Rows are points. Each copy is the shape, with its points in the same order, turned, moved and blurred by noise. Say if it was mirrored as well.
In the rows, 128 means zero.

Shape (5 x 2):
[[102 132]
 [ 81 133]
 [126 201]
 [105 125]
 [177  79]]
Copy 1, 5 rows:
[[145 103]
 [138  73]
 [ 68 124]
 [157  96]
 [207 172]]
Copy 1 is: only turned
Copy 2:
[[ 96 124]
 [ 84 123]
 [112 193]
 [109 120]
 [186  97]]
Copy 2 is: only turned
Copy 3 (5 x 2):
[[116 106]
 [130  71]
 [185 128]
 [113 106]
 [ 67 178]]
Copy 3 is: mirrored
Copy 4, 5 rows:
[[102 101]
 [ 87  86]
 [163  62]
 [ 98 106]
 [126 189]]
Copy 4 is: mirrored

Shape:
[[ 89 108  89]
 [172 158 140]
 [157 135 141]
 [122 176 138]
 [155 175 179]
 [ 56 124 109]
 [ 42  92 132]]
Copy 1:
[[164  68 110]
 [156 166 160]
 [134 142 151]
 [175 151 114]
 [146 192 133]
 [167  81  71]
 [126  67  51]]
Copy 1 is: only turned
Copy 2:
[[109 115  84]
 [156  97 188]
 [163 108 166]
 [118 127 179]
 [155 144 210]
 [100 155  90]
 [122 168  70]]
Copy 2 is: mirrored

Shape, 11 rows:
[[171 169  92 109 127 109]
 [ 50  97 151 114 136 152]
 [104 116  93 184 169 136]
 [ 70 102 154 149 132 178]
 [180 123 120 102 140 143]
 [169 196 130  98 108 197]
 [ 58  81 149 208 116 103]
 [146 104 130 187 127 137]
 [139 143 151 186 173  95]
 [ 60  93 142 191 130 140]
 [179 173  92 111 121 127]]
Copy 1, 11 rows:
[[132 187  83  87 110 106]
 [123  68 107 169 171 125]
 [205 125  92 148 120 139]
 [141  68 131 173 135 121]
 [124 187 136 124 133 106]
 [ 89 161 119 128  63  56]
 [184  49 117 124 139 196]
 [177 129 149 121 112 152]
 [160 152  98 137  96 194]
 [180  57 115 153 136 161]
 [128 188  97  87 101  91]]
Copy 1 is: mirrored
Copy 2, 11 rows:
[[130 181 128 141  99 152]
 [175  61 150 126 113  64]
 [157  78 100 172 156 147]
 [211  61 150 149 129  93]
 [150 154 168 110 132 148]
 [197 165 194 148  58 167]
 [198  71  85 170 173  60]
 [191 124 121 156 174 138]
 [147 137 129 205 168 108]
 [212  57 107 165 152  89]
 [153 182 137 138  90 161]]
Copy 2 is: only turned
Copy 3 (11 x 6):
[[167 164 139 130  73 122]
 [ 68 119  94  98 171  97]
 [121  84 148  64 123 144]
 [ 92 100  91 102 183 131]
 [144 143  78 121  73 129]
 [192 194  82 136 139 157]
 [ 78  32 157 132 171 113]
 [134  63 123 125 115 153]
 [178  66 143 101 117  91]
 [ 85  59 137 105 175 131]
 [171 170 132 134  75 139]]
Copy 3 is: mirrored
Copy 4, 11 rows:
[[122 123 182 143 125 134]
 [125 141  48  75 162 121]
 [122  82  90 106 117 187]
 [138 144  52  66 127 152]
 [151 136 136 153 101 119]
 [195 184 174 115 125 153]
 [ 64 100  52  35  93 156]
 [117 110 110  89  65 158]
 [ 74 135 108 126  87 192]
 [105 110  52  44 114 162]
 [145 133 186 136 118 138]]
Copy 4 is: mirrored

Shape (15 x 9):
[[149 140 166  74 180  98 127 100  67]
 [116  98 131 138 109 158  93 140 111]
 [166  90 109 148 152 152 107 116 125]
 [123 167 101 111  17  97 141  63 159]
 [187 134 163 136 175 108 116 131  44]
 [168 129 139 163 130 144  87 184 113]
 [157 115 165 183 113 200  89 128 136]
 [187 146 150  97 157 139 109 113 115]
 [146 103 146 175 131 112 135 137 136]
 [121 127 133 173  96 100 151  61 164]
 [148 121  99 117  78 106 182  84 177]
 [ 98 163 107 148  93 134 198  92 169]
 [170 146 192  88 152  98 114 128  94]
 [134  76 140 153 132 152 112 140 181]
 [116 180  96 116 113  83 129  67 173]]
Copy 1:
[[ 83 129 106  54 117  61 137  97 174]
 [159 129 155 107  79 123 122 133 107]
 [124 142 110 104  60 122 164 125  91]
 [214  59  90 175 156  98 160 142 161]
 [ 51 153 144  79  99  82 161 139 164]
 [102 137 148 121  47 151 128 155 144]
 [123 130 172 173  45 107 124 128  90]
 [ 97 121 100 112  68  84 147  97 157]
 [105 108 123 120 100 138 127 159  99]
 [145  91  89 160 157  99 135 158  79]
 [162  52  69 146 141 132 169 116 108]
 [161  84  90 174 174 153 123  96 106]
 [ 78  99 117  88  93  64 123 122 180]
 [135  93 117 121  57 132 113 135  64]
 [166 110  40 150 152 101 121 134 142]]
Copy 1 is: mirrored
Copy 2 (15 x 9):
[[149 101 166 114  94  46 180 104  71]
 [ 83 129 121  95 113 126 137 133 139]
 [144 115 135  71 101 113 126 147 153]
 [150 166 115 143 126 186 178  17 159]
 [135 125 148  71  84   7 159 116 120]
 [106 163  88  76 103  73 121 144 146]
 [101 183 110  73  60 133 145 170 163]
 [167 131 116  89  80  83 172 133 104]
 [131 173 150  82 133 100 136 132 154]
 [160 187 185 108 125 154 138  79 163]
 [189 153 140 126 159 160 171  84 170]
 [159 178 157 183 137 154 150 105 173]
 [148 142 136  83 108  53 187 109  77]
 [131 162 132  71 147 152 130 173 138]
 [191 164 141 153 121 151 119  57 116]]
Copy 2 is: only turned
Copy 3, 15 rows:
[[ 76 111 167 143 160 110 116  71 139]
 [165 113 107 132 111 115 130 147 161]
 [119 123 107 148 150  77 132 178 165]
 [127 217 187  80  98 191 115 195 183]
 [ 94 140 112 141 157  50 118  62 140]
 [161 141  83 132 119  60  97 139 135]
 [191 161  98 194 115  81 150 165 152]
 [ 90 135 160 154 134  80 117 129 126]
 [149 160  91 135 179 108 102 146 154]
 [119 201 124 146 167 167 122 182 179]
 [117 185 167  90 171 159 123 206 150]
 [124 196 124 105 159 196 155 187 120]
 [121 141 167 151 146  92  80  77 126]
 [172 116  99 160 174 115 107 200 155]
 [ 70 185 141 126 122 186  91 175 149]]
Copy 3 is: mirrored
Copy 4:
[[149  73  89 130 208 119 156 137 156]
 [111 141  97 117 135 171 112 175 106]
 [129 133 149 146 179 167 115 162  90]
 [218 149  71 125  60 141 111  68  86]
 [134 128 103 174 210 108 152 161 153]
 [105 160 133 154 142 124  86 178 153]
 [ 55 152 133 166 120 173 117 147 104]
 [131  94 139 165 169 134 122 124 143]
 [121 161 147 121 135 114 130 157  93]
 [154 161 120 108 125 119 127  81  51]
 [202 115 150 108  91 145 128 108  62]
 [171 171 145  67  99 144 143  75 102]
 [125  80 109 149 166  89 136 143 153]
 [101 125 160 111 122 157  98 167  70]
 [194 141 101  97 132 121  72  62  91]]
Copy 4 is: mirrored

Shape:
[[153  88 173 170  87 111 110 146 131 133  80 106]
 [116 101 135 112  85 167 117 205 146 101 108  75]
 [113 138 206 141 123 158 157 182 193 133 161 125]
 [110  92 114  94  84  79 134  81 129  84 131 178]
 [ 85 102  57 135  98 131 106 131 128 128 143 122]
 [164 113 149 116  60 148  99 114 109 169  84 156]
 [163 199 177 136 173 144 109 107 120 109 137 140]
 [118  86 125 111 154 113 119 128 185 152  93 124]
 [106 132 167 168 154 124 199 112  78 101  90 128]
 [149 170 148 184  93 169 161  90 120 119  79 119]
 [138 165 114 165 181 115 152 138 156 157  89  98]
 [174 102 107 113 117 155 131 161 143 122 144 115]
 [ 66  77 133 132 170 149 101  43 144 146 103 141]
 [142 168  51 143 129 185 138 129  60 118  68 147]
 [115 181  97 122 106 129 169  81 155 174 150  83]]
Copy 1, 15 rows:
[[213 139 177 153 134 116 142  90 124 105 159 103]
 [155  90 119 118 139 105  82  70 130 122 154  65]
 [155 134 135 150 166 111  38 159  93  72 143 111]
 [146 137 169  85 154 144 134 144 178 182 174 187]
 [127 124 142 105  95 133 119 149 163 194 161  75]
 [173 154 173  71 118 150 175 111 108  90 160 109]
 [170 129  99 131 149 156 138 169  48 130  87 152]
 [143 143 171 135  95 130 100 125 164 116  87 125]
 [152 137 129 190 214 170 171 151 135 138 132 116]
 [196 180 122 135 173 205 145 125  92 132 143  85]
 [153 140 123 196 102 181 119 139 115 117  89  99]
 [142 137  86 110 101 117 118 117 134 103 155 114]
 [142 185 188 107 153 114 147 166 161 177  50 108]
 [150 117  72 103 128 219 208 145 138 150 130  56]
 [ 80 181 143 141 114 197  95 136  84 161 143 104]]
Copy 1 is: only turned
Copy 2:
[[117 122 115 156 101  56 115  76  97 110 166 164]
 [115 144 109 138  94 110  53  90  62 163 161 112]
 [182 108  67 146 186  96  68 108  66 128 158 165]
 [105 134 123 169  93 154 179 172  93 108 108 186]
 [102  79 143 170 100 142 109 147  69 123 102  86]
 [140 148 111  84  89  54 146 119 104  94 125 127]
 [150 155 143 110 206  84  99 166 142 115 164 156]
 [ 81  98  81 139 149 136 146  99 112 131 160 142]
 [160 158 171 190 188 100 140  90 106 159 105 177]
 [180 146 196 120 165  94 127  89  85  93 142 143]
 [135 100 145 148 199 126 130  80 150 124 169 103]
 [133 121 116 135 119  98 124 147  73 152 184  94]
 [ 51  72 124 119 178 116 156 118  98 127  71 173]
 [132 187 200 124 159 122 143 120  97 133 105  48]
 [186  51 161 111 139 159 111 139 135 132 131 119]]
Copy 2 is: mirrored
Copy 3, 15 rows:
[[140 164 100 105  91  96  74 103 119  61 115 136]
 [131 156  92 155 142  72  92 119 112  91  68  77]
 [178 192  73 179 113 116 151 123 157  98 137  85]
 [ 88  75  98 107 128 107 109 108 133 141 194 139]
 [112  83 169 129 131  55 121 145 127 119 143 103]
 [ 80 165 129 121 158 103  70 120 151  54 134 172]
 [138 174 133 120 150 209 170 120 108  92 135 141]
 [143 116 108 143  86  99 113 156 145 126 103 171]
 [130 100 105 146  83 153 162  75  66  43 136 139]
 [132 123 134 143 126 175 100 119 126   7 140 114]
 [163 120 161 148  67 157 142 123 138  83  81 136]
 [ 84 145 110 124 118 102 136 161 152  97 102  99]
 [164  94 133 145 122 106 124 186  85  93 169 210]
 [ 82  69 182 118 175 136 150 111 122  42  74 141]
 [105 106 183 196  83 162 107 160 153 104 159 103]]
Copy 3 is: mirrored
